Rows are points. To make a cloud, some directions were put in groups of two or more. Within a group, all points are equally far from the middle, so they leave a hole (a ring in 2 directions, a hollow ball in 3). The other directions are filled evenly. Then the cloud was stretched, turned, moved and blurred a little. How many holes are there, and how many directions does each take, smallest first?

Cloud (21 x 3)
[[ 0.21 -0.24  0.11]
 [-0.37 -0.35 -0.34]
 [-0.16 -0.32  0.56]
 [-0.38  0.26 -0.40]
 [ 0.09  0.39  0.23]
 [-0.31  0.44  0.49]
 [ 0.28 -0.10 -0.03]
 [ 0.15 -0.32 -0.07]
 [ 0.27 -0.08  0.32]
 [-0.52  0.02  0.06]
 [-0.01  0.40 -0.05]
 [ 0.09  0.42  0.50]
 [-0.50  0.13 -0.01]
 [ 0.23  0.22  0.02]
 [-0.21  0.45  0.25]
 [-0.32 -0.30  0.31]
 [-0.43  0.26 -0.03]
 [-0.51 -0.06  0.06]
 [-0.35 -0.27  0.40]
 [-0.03 -0.38  0.05]
 [-0.32 -0.35 -0.12]]
Holes: 1 (2)

Cloud (30 x 4)
[[-0.25  0.45 -0.12  0.09]
 [ 0.15 -0.31  0.35 -0.04]
 [-0.47 -0.10 -0.49  0.03]
 [ 0.10  0.08 -0.60  0.38]
 [-0.01  0.26 -0.68  0.02]
 [-0.27  0.46 -0.24  0.01]
 [ 0.05 -0.06 -0.16  0.60]
 [-0.30 -0.40 -0.44 -0.13]
 [-0.10  0.01  0.12  0.49]
 [ 0.28 -0.40  0.21  0.00]
 [ 0.18 -0.54 -0.18  0.00]
 [-0.08  0.33 -0.63 -0.08]
 [ 0.06  0.25  0.05  0.47]
 [ 0.00 -0.47 -0.14  0.35]
 [-0.37 -0.14  0.23 -0.07]
 [-0.30  0.44 -0.19  0.07]
 [ 0.49  0.14 -0.12  0.21]
 [ 0.12  0.45  0.10 -0.07]
 [ 0.05  0.25 -0.68 -0.02]
 [ 0.21 -0.14  0.38 -0.19]
 [ 0.35 -0.04 -0.50 -0.19]
 [ 0.34 -0.41 -0.23 -0.14]
 [-0.11 -0.28 -0.49  0.40]
 [ 0.39  0.13  0.25 -0.08]
 [-0.19 -0.10  0.09 -0.50]
 [ 0.44  0.22  0.06  0.18]
 [ 0.01 -0.16  0.39 -0.25]
 [ 0.12 -0.52 -0.29 -0.10]
 [-0.04 -0.19 -0.33 -0.52]
 [ 0.51  0.09  0.02  0.09]]
Holes: 2 (2, 2)

Cloud (29 x 4)
[[ 0.37  0.12  0.11 -0.49]
 [ 0.05  0.28  0.33 -0.51]
 [ 0.03  0.15  0.43 -0.51]
 [ 0.31  0.16 -0.34  0.14]
 [-0.23  0.10  0.58 -0.25]
 [ 0.07 -0.39 -0.18 -0.05]
 [ 0.51  0.06  0.10 -0.34]
 [-0.46  0.02  0.21  0.27]
 [ 0.11  0.48  0.09  0.23]
 [-0.55  0.07 -0.03 -0.04]
 [ 0.27  0.10  0.23 -0.54]
 [-0.25  0.13 -0.31 -0.28]
 [-0.08  0.44  0.38 -0.33]
 [ 0.01  0.47 -0.03  0.28]
 [ 0.00 -0.27  0.25 -0.41]
 [-0.27  0.03  0.51  0.17]
 [ 0.10 -0.10 -0.39  0.26]
 [-0.51  0.18 -0.04  0.24]
 [-0.14  0.27  0.61 -0.15]
 [-0.50  0.28 -0.10  0.12]
 [-0.18  0.08  0.55 -0.35]
 [-0.30  0.51 -0.04  0.08]
 [ 0.47 -0.10  0.24 -0.33]
 [ 0.11 -0.33  0.03  0.24]
 [-0.36 -0.12  0.32 -0.26]
 [ 0.12  0.26  0.22 -0.53]
 [ 0.37 -0.29  0.25 -0.08]
 [ 0.21  0.20  0.19 -0.55]
 [-0.06 -0.03  0.48  0.28]]
Holes: 2 (2, 2)

Cloud (29 x 4)
[[ 0.10  0.00  0.31 -0.51]
 [-0.27 -0.46 -0.12 -0.12]
 [ 0.57 -0.04  0.00  0.15]
 [ 0.02 -0.44 -0.40  0.14]
 [ 0.47 -0.25 -0.29  0.19]
 [-0.46 -0.06  0.02  0.21]
 [-0.10 -0.57 -0.21 -0.06]
 [ 0.28  0.18  0.04 -0.39]
 [ 0.21 -0.42  0.38  0.27]
 [ 0.21 -0.50  0.39  0.19]
 [-0.47 -0.13  0.22  0.04]
 [-0.22  0.20  0.37  0.35]
 [ 0.06 -0.05  0.54 -0.31]
 [-0.04  0.22 -0.34  0.10]
 [-0.51  0.01  0.13 -0.06]
 [ 0.15 -0.21 -0.01 -0.56]
 [ 0.17 -0.34  0.17  0.46]
 [-0.32 -0.16  0.41  0.19]
 [ 0.54 -0.25 -0.29  0.00]
 [-0.02 -0.18 -0.25  0.43]
 [ 0.18 -0.11 -0.46  0.12]
 [ 0.23 -0.04  0.35 -0.46]
 [-0.38  0.23  0.33 -0.23]
 [ 0.42 -0.54 -0.29 -0.16]
 [-0.47 -0.03  0.29 -0.04]
 [ 0.08  0.40  0.29  0.27]
 [-0.09  0.27 -0.02  0.41]
 [-0.38  0.12  0.35  0.25]
 [ 0.36 -0.38 -0.10 -0.46]]
Holes: 1 (4)
